Every row gives one point. To make a cloud, some directions were put in groups of two or more. Within a group, all points are equally far from the middle, so they leave a hole (a ring in 2 directions, a hollow ball in 3). The other directions are filled evenly. Then the cloud was stretched, turned, moved and blurred a little. How many holes are there, and how many directions does each take, smallest first?
(in the rows, 128 means zero)

Cloud (22 x 3):
[[132 170 132]
 [129 153  98]
 [ 74 162 155]
 [136  89 113]
 [168 159 117]
 [192 155 178]
 [113 135  79]
 [115 122 183]
 [110 181 162]
 [ 60 152 149]
 [168 129 102]
 [151  81 145]
 [152 126 195]
 [133 127 160]
 [129 142  84]
 [ 92 157 173]
 [195 134 145]
 [171 106 111]
 [178 155 125]
 [203 141 148]
 [152 146 123]
 [123 143  75]]
Holes: 0

Cloud, 28 rows:
[[177  95 128 124]
 [171 111 112  77]
 [136 158 126 181]
 [145 140  71 132]
 [181 105 150 107]
 [154  89 160 117]
 [164 112 128  62]
 [101 147 143 138]
 [130 161 163 150]
 [123 158 133 164]
 [133 161 146 171]
 [117 146 110 153]
 [177 171  62 147]
 [115 123 108 142]
 [138 169  81  75]
 [120 160  87 127]
 [139 106 126 160]
 [171 184  71 156]
 [150 123  76  86]
 [120 181 126 103]
 [169 177  71 115]
 [154  88 140  89]
 [134 181 137 101]
 [148 165 161  95]
 [169 105 101 148]
 [212 162 122 117]
 [164 137 151 212]
 [176 170  72 105]]
Holes: 1 (3)

Cloud (46 x 6):
[[ 90 108 118  92 153 171]
 [131 117 175  56 114 104]
 [105  91 208 106 121 142]
 [154 116  91 118  98 151]
 [100 149 132  97  74  76]
 [168  79 158 116 153 176]
 [167  79 140 139 130 130]
 [106 158  74 144 121  77]
 [ 82 105 128  75 129 109]
 [190 130 169 140 178 124]
 [ 85 135 110 174 131 171]
 [144  95 130 154 110 116]
 [ 55 127 117 137 125 185]
 [ 51 131  96 131 112 164]
 [138 102 125  88 156 190]
 [162 113  82 127 141 167]
 [118 118 119 104 158  86]
 [ 55 107 114  99  74 133]
 [116 135 206  88 110  99]
 [164 113 131  70 143 159]
 [118 130 128 102 167 109]
 [ 55 127 164 159 124 118]
 [152 123  92 102  92  77]
 [125 120  62 130 145 114]
 [103 153 194 140 162 152]
 [ 55  98 126  78 109 137]
 [ 73  87 190 118 122 134]
 [109  94 179 129 160  93]
 [ 41  95 127  99 107 154]
 [127 133 119 173 142  55]
 [ 58 133 153 166 138 152]
 [173  91 123 139 132 158]
 [174  84 179 124 152 144]
 [165 102 116  85 147 171]
 [113  96  83 104 144 109]
 [ 92  74 103  96 140 137]
 [ 46 127 114  95 112 141]
 [ 67 159 158 150 126  86]
 [121 103 147  74 128  79]
 [ 96 162  72 137 117 122]
 [148 124 152 159 193 116]
 [ 78 153 140 112  90  67]
 [152  94 161 135 146  71]
 [116 133 201 128 134 176]
 [129 134 139  78 154 159]
 [ 69 108  89 164 108 131]]
Holes: 3 (2, 2, 2)

Cloud, 72 rows:
[[105 104 109 110 151 123 132 134]
 [133 148 116 107  60 141 162 135]
 [100 110  79 172 147 132 143 150]
 [148 155 103  70  61 149 102 116]
 [104 125 125 216 184 127  83 127]
 [ 97 136  84 149 103 122 127 132]
 [116  94 120  88 106 157  89 120]
 [ 94 135  79 137 142 125 137 173]
 [136 145 130  85  95  82 147 162]
 [170 121 151 152 177 161  72  80]
 [101 140 104 135 142 162 129 101]
 [ 61  88 116  99 120 186  77 151]
 [164 110 110 101  77  96  97 125]
 [118  72 129  57 107 160 135 110]
 [ 38 133 160  58 130 141 150 144]
 [ 57 157 166 109 144 137 102  86]
 [125  86 143 133  91 112 144  29]
 [ 94  65 110 119  69 118 175 117]
 [147 172 132 119  91 162 109 100]
 [125  61 115  96  79 136 129 108]
 [123  48 184 145 126 185 130 110]
 [107 137  65 157 169 156 115 146]
 [ 82  97 114 128 150 139 101 163]
 [114  57 135 192 177 134 101 111]
 [100 150 111  96 100 185 147 166]
 [109 171 165 110 144 138 144 196]
 [125 139  96 128 100  92 191 163]
 [105 150 106 196 175 111 122 117]
 [129 167  90  98 102 170  95 104]
 [153 139 138 138  92 102 152 115]
 [ 95  72  74 163 148 129 153  79]
 [111  81 142 113 162 167  88  83]
 [144 106 148 179 120  82 119  64]
 [ 53  58 147  68 121 192 131 114]
 [127  85 152 101 145 105 193 172]
 [ 97 114 119 147 151 148 107  95]
 [119 147 157 121 123 136 122 130]
 [110 117 107  93 126 120 106 175]
 [ 85 117 144  95  96 180 137  83]
 [140  96  75 115 140 101  91 119]
 [125 109  91  75  87  95 106 154]
 [174 186 110 118  69  97  94 152]
 [ 68 170 131  62 103 158 130 171]
 [153 103  93 106  78 162 137  71]
 [145 135 106 110 101 137 191 117]
 [ 92 137 135 130 161  91 161 128]
 [173 199 122  67  60 131 101 150]
 [141 190 119  79 113 136 130 144]
 [165 168  85 157  84  97  92 148]
 [115 141 143 130 188 145 130 110]
 [121  70 155 147 145  98  67  63]
 [124  49 162 170  82 120 154  90]
 [119 151  84 128 104  76  99 145]
 [129 105 153 125 131 164 137 101]
 [ 60 106 123  50 142 157 144 142]
 [130  83 138  75 186 141  97 114]
 [132 138 119 120 110 114 152 109]
 [154  90 118 152 100  87 155  67]
 [161 112 129  93 145 117 155  88]
 [146  50 182 114 123 163 194 122]
 [ 54 165 152 132 182 148 108 143]
 [122  79 103  90 139 165 103 110]
 [190 188 118 171 166  94 119 163]
 [190  98 120  91  79 182 158 123]
 [171 100 105 124  90 124 182  95]
 [189 124 102  88 120 172 164 161]
 [188  86 128 147 141 141 142 123]
 [120 131 152 199 145 145 166 145]
 [ 79 150 114  78 150 128  96 112]
 [177 113  80 128 125 108 147 192]
 [124  73 151 145  76 115 207  67]
 [ 98 107 109 146 168  93 167 144]]
Holes: 0

Cloud, 87 rows:
[[129  96 153 141 106 155 143 107  76]
 [157 112 175  91 122 134  79  72 117]
 [114 159  79 147 115 147  89 154  95]
 [ 82 109 110 129  85  93 118 108  35]
 [ 61 158  86 127 153 128 103 147 148]
 [126 160 175 152  64 193 122 115 132]
 [111  84 139  77  95  61 119 155  60]
 [144 158  98 140  60 148 116 133  89]
 [159  94 172 162  69 113  89 164 154]
 [ 79 156 129 165 111 154  69 144 115]
 [157 138 183 138 141 106  74 116 137]
 [150  87 182 163 112 121 109 150 147]
 [ 58 127  67 171 135 117 139 181 140]
 [ 82 165  90 155 102 152 138 119  56]
 [100 140  94 110 103 132 127 124 150]
 [138 100 120  97 147 148 184  87 126]
 [143 121 138  86 110 149 104  85 190]
 [107  64 113  90 144  88 123 153  96]
 [105 131  87 119 100 141  63  99 208]
 [101 139 148 169  72 150 125 159 104]
 [ 95  95 117 105 109 116  70 126 168]
 [ 54 110 149 128  78 183 125 119  89]
 [ 84  81 146  99 104 127 137 153 109]
 [130  64 147  81  94 183 171 113  82]
 [136 132  43 117  88 184 152  99  88]
 [ 96 109  95 142 179 178 146 134 156]
 [ 96  95 141 113 140 112 107 121 176]
 [ 56 152 189 132  85 116  92 161 112]
 [ 77  72  83 122  60 166 114 111 126]
 [ 68  70 128 126 114 171  93 163 136]
 [159 143  74 134  93 141 148 101 102]
 [ 39 120  75 104 103 108 120 124 108]
 [144 140 130 152 103 187 105 125 109]
 [151 169 106 139 114 125 121  95 128]
 [114 111 156 154 135 150 111  95 104]
 [ 52 107 160 115  93 147  93 162 141]
 [135 133 112  84 142 170 112  97 159]
 [114 158  57 149 114 206  90  92 153]
 [117 116 173 130 108 183 132 112  88]
 [ 38 106 147 133  64  96 118 180  86]
 [189 151 104 117  88 140 142  99 136]
 [168 137 140 134 158 164  84  66 106]
 [112 123  91 151  87 165 132 132 194]
 [ 94 127 182 110  86 109  92 170  97]
 [113 140 121  89 129 138 118 113 159]
 [ 49  82 149 172 123 112 115 126 154]
 [152 181 175 126 149 127 168  97 176]
 [ 83 145 173 146  90 142 133 151  85]
 [ 39 126 107 107 122 122 142 145 123]
 [ 84 167  95 140 110 154 128  85 173]
 [ 84 100 157 136  72 181 106 116 135]
 [138  96 195 106 126 145 120  77 153]
 [103  56 109 151 125  92  85 140 104]
 [ 81 131 122 193 103 158 142 121  92]
 [ 64 150 172 161  50 116 128 168 104]
 [125  75  60 131 103 155 125 105 157]
 [ 84  88 163  98 103 163  99 180 130]
 [ 93  85 177 168  95 175 122 108 179]
 [ 66  44 115 148 139 105 134 166 103]
 [145 155 140 138 130 128 177 104  61]
 [ 70  73 129 147 151 128 106  91 152]
 [116 163 116 150 104 157 146 123 173]
 [ 91 104 163 173 133 145 151 108  96]
 [ 69  80  99 103 107  74 119 155  96]
 [110 174 115 169 120  93 118 129 141]
 [123 112 176 118 128  93  55 140 133]
 [121 132 163 161 169 132 154 147  82]
 [110  82 152 122 117 151 120 151 194]
 [123 141  50 189  94 135  85 124 151]
 [ 71  86 102 113 124 126  52 119 124]
 [132  45  88 106 140 121  56 130 122]
 [ 66 149  99 172  99 116 122 159  58]
 [120  77 113 121  88 110 103  99 168]
 [ 87 117  87  89  90 181 100 110 143]
 [103  74  99 122  77 159  96  85 152]
 [ 73  74  58 128  80 188 174 131 108]
 [129  92 158 106 102 199 112 107  91]
 [200 125 123 161 120 126  90 148 147]
 [ 57 120 116 115 145 119 119 157 153]
 [ 86 112 176  66 137 106 127 163 117]
 [133 122 108 147 157 108 194  98 136]
 [ 80  95 106  86 129 108 121  86  92]
 [112  94 103 102 138 135 109 162 153]
 [137 149 102 158 152 186 111  97 190]
 [116 178 134 163 154 114  94 142 178]
 [136 112 192  83 101 160  80 142 121]
 [138  71 119 116 125 162  64  98 108]]
Holes: 1 (2)

Cloud (94 x 9):
[[171 153  94 154 145 180 119 132  56]
 [ 65  67 100  81  93  97 144 136 136]
 [183 118 118 137 116 180 133 103  47]
 [143 123  86 168  70 147 118 102 144]
 [167 108  85 112 122 104 142  85  94]
 [ 78  91 106  98  45 110 134 146 143]
 [171 123  87 102 120 183 117 126  62]
 [171 110  95  98 145  86 118  95 115]
 [160  91 125 128  71 167  88  91 144]
 [135  77  87 107 143 128  65 102 121]
 [192 141  68 122 103 132  74 130  76]
 [164  84 127 117 170 181 127 147 111]
 [106 123 164 165 113 171 134 108  81]
 [119 149 118 122 134  51 112  93 185]
 [128  98  84  60 120 122 108 152  93]
 [144 138 107 136 162 152 166 140 176]
 [122 120 175 110 161 167 109 139 115]
 [218 137 128 148 145 168 108 123 153]
 [209 127 138 172 146 118 121  88 145]
 [113  90 188 120  98 126 149 142  94]
 [102 173 121 140 117 174 148 140 154]
 [116 152 109 169 150  65 147 136 160]
 [161 160 154 122  75 172 178 143 129]
 [176 161 187 140  85 156 155 124 160]
 [173 147 101  88 156 149 121 127 148]
 [ 84 145  86 119 164 120 116  90 168]
 [104  55  92  96 136  86 147 138 106]
 [172 164 130  91  93 113  89  94 173]
 [166 179 135 101 104 125 116 125  73]
 [110 157 160 117 127 167 186  91 169]
 [115 107 189 116  47 129 145 127 152]
 [118 102 140 165 190 145 126 101  72]
 [124 134  95 159 121 136  72 103 135]
 [ 71 131 104 110 162 168 125 152  73]
 [162 128  74 139  42 105 116 127 141]
 [140 102 124 161 118 138  89 116 169]
 [138 147 123  95 117 134 160 142 183]
 [ 90 115 159 169  99 101 120 131 102]
 [159 140 120 122  95 178 180 158 114]
 [118 124 117  83 102 127 185 150  82]
 [159 160  93 130  45 113  85 103 133]
 [144  86  99 118 196 127  82  99 103]
 [106 130 148  77 124 142  86 142 105]
 [143  50  51 131 134 120 137 117  84]
 [ 93 113 138  99 197 122 130  92  91]
 [ 87  94  68 120 103 106 119  82 140]
 [181 123  97 163 136 116 114 161 141]
 [163 137  76 135 206 167 124 136 125]
 [ 67 121 132 115 143  57  98 116 136]
 [ 82 116 153 122 100 100 160 153  49]
 [176  98  60  93 101 138  90 124  73]
 [112  97 157 136  65  97 138  74 131]
 [111 107 123 164  66 157 152  98 126]
 [ 87  83 129 107 101  85 124 132 175]
 [159 172 123 122 197 114  94 125  93]
 [112 129 110  96 114 172 105 138  53]
 [163 107 125 104 105  89  83 127  71]
 [ 86 139 182  93  96 168 178 103 151]
 [ 88  91  91  68  83 131 118 113  99]
 [133 154 143 193 112 120 166  99 137]
 [144  69 101 136  85 172 129 112  55]
 [177 116  75 146  53 121 137 112 124]
 [136 120  56  83 121 127 109 151  77]
 [129  90 125  96 109  92  66 105 114]
 [138  61 104 134  84 179 146 146  70]
 [ 86  94 132  63 155 131 169 134 102]
 [111  84 145 123 111  82 108  72 132]
 [137 112  87 113  43  93  92 115 170]
 [128 116  97 115 113 131 125 109  33]
 [163 128  77 125 139  61 103 130 156]
 [158 138 132  94  60 115 157 150  98]
 [156 152  62 121 170 111  77 143  88]
 [ 84  91 107 102 168 149 143 178 111]
 [148  89 127  95 108 169  84  94 121]
 [120 130 157  70 113 135 157 135  68]
 [103  84 109 143 120 149 190 157  60]
 [107 126 141 101 130  91 113  61 168]
 [126 100 124 138 105 196 131 118  55]
 [150 137 143 109 120 189 123 130  44]
 [156 126  97 180 143 167 158 139  60]
 [175  45  99 118  97 130 130 108  88]
 [100 184 112 149  96  66 119 121 129]
 [226 154 121 157 127 126  73  96 133]
 [148 177 101 150 194 100 116  85 129]
 [177 154 125 148 143 170 150  91  74]
 [190 126 101  87  94  96 100 114 123]
 [161 142 109 176  56 137 105 116 136]
 [106  43  76 122  79 124 130 125 107]
 [ 77  97 100  61 130 139 118 138 123]
 [110 172 172 119 158 108 155 121 192]
 [120  86 105 139 143 167 119 101 170]
 [159 121 110 171 195 138 132 161 112]
 [149 147 109 150 205 157 130 169 111]
 [104 175 138 108 174 113 162  96 181]]
Holes: 3 (2, 3, 4)

Cloud:
[[162 127 165 133 128 138 145 175 195]
 [147 118 118 118 169 146 161 112 162]
 [121 119  56 151  51  85  80 155 152]
 [136 143 133 134 205 113 183 147 153]
 [145 123  67  63 109 123 170 107 163]
 [ 99 124  70 102 129 129 103 183 144]
 [133 169 129 157 117 152 123 197 131]
 [132 101  72 104  71  90  72 128 135]
 [105 133 154 116 195  78 149 187  51]
 [130 124  63 112 149 131 177 169 178]
 [127 120  56  46 149 122 164  84 117]
 [119 165 168 172 161 146  97 152 145]
 [141 116 161 143 165 133  99  72 108]
 [100  95  86  92 200  96 158 121 122]
 [ 91 120  49  57 113 122 155 127 138]
 [ 86  86  87 110 149 104 183  79 102]
 [ 81 119  55 108  91 111 111 195 103]
 [114 103  54 125  95 112  91 175 163]
 [135 129  80 121 139  90 110 142 216]
 [112 132  71 120  76 125  90  71 105]
 [ 67 132 157 120 147 103 116 172 130]
 [131 125 129 155 112 134 127 125 125]
 [ 64 113  52  84 196  68 115 178 140]
 [115 127  98 116  94  73 150  94  46]
 [172 103  64 160  83 125 150 140 183]
 [107 108  57 112  91 114 113 109  48]
 [141 105 108  97 162  69 125 146 194]
 [ 87 121  87 105 163 117 168 115 126]
 [139 137 105 113 103  98 116 173 162]
 [119 133 112 154  67 162 125  91  94]
 [128 141 157 156 112 141 116 112 129]
 [ 92 111 122  97 193  69 139 121 170]
 [104 144 142 120 158 113 136 120  97]
 [103  98 147 118 169 111 124 170 130]
 [ 76 152 108 139 121 139  98 167 145]
 [113 155 112 141 122 135 117 229 140]
 [ 80 126  65  46 174  91 167 134 176]
 [ 93  69  29 120  71 122 163 108 141]
 [170 147  74 101  89 108 167  88 155]
 [117 134 146 146 109 116 161  80 170]
 [109  78  71  62  99 108 140  87  79]
 [106 153 107 127 127 123 108 203 109]
 [110 133 141  85 184  74 135 138 164]
 [162 133 131 114 135 139 131 142 111]
 [148 107 117 167  83 181 132 129 155]
 [145 120 134 168 136  73 120 144  93]
 [ 89 115  41 100 182  86 123 182 126]
 [ 70 117 101 107 142 121 129 121 152]
 [109 131  89 100 150 157 142 112 158]
 [192 162 103  97 177 116 154  89 151]
 [190 184 144 176 173 137 135 108  88]
 [143 150  95 152  49 127 137  72  79]
 [123  79 109 111 166 107 163 101 129]
 [126 140 116 117 110 123 129 209 163]
 [150 163  82 144 129 135 135  94 168]
 [119 131 141 122 147  91 149  80  76]
 [121  98  68 107 143  76 139 146 145]
 [150 112 106  79 174 118 134 132 103]
 [ 67 115 111 131 140  42 119 143  76]
 [138 142 100  97  61 115 114 114 115]
 [138 118 131 128 100 120 119  89  97]
 [134 184 167 154 160 124  94 146  90]
 [ 99 143 147 129 109 141 142  98 115]
 [108 127 156 128 148 146 145 183 148]
 [138 129 123 124 115  65  98 148 114]
 [108 124  80 148  61 130  85 104  47]
 [131 141  73 124  72 152 115  62 189]
 [154 184 102 136 183 131 167  77  73]
 [104  83  76 114 151 119 163 136 121]
 [ 76  91  78  96 183  82 129 142 128]
 [189 109  60 106 145 131 156 116 138]
 [177 135  84 122 150 130 157 151 209]
 [ 73 130 126  87 146 134 137 119 146]
 [136  78  61 114  72 135 101 106 109]
 [142 129 144 120  47 105 108 161 162]
 [121 136 114 167 127  82 128 180 210]
 [139  64  64 124  75 120 141 145 193]
 [157 127  99 157 164 130 156 106 115]
 [148  96 155 147 127 138 104  76 119]
 [108 122  56  64 175  87 136 118 166]
 [ 98  95  66  92 102  91 120 155 145]
 [100 118  74 153 111 102  79 136  92]
 [ 97 115 106 123 152  99 133 103  86]
 [116  71  80 125 118 106 149 165 195]
 [130 137 157 110 157 137  94 154 151]
 [138 141  77 154  63 142 143 138 130]
 [135 153 165 111 155 126 113  65  87]
 [139 116  90 117  67 144 131 134 103]]
Holes: 0
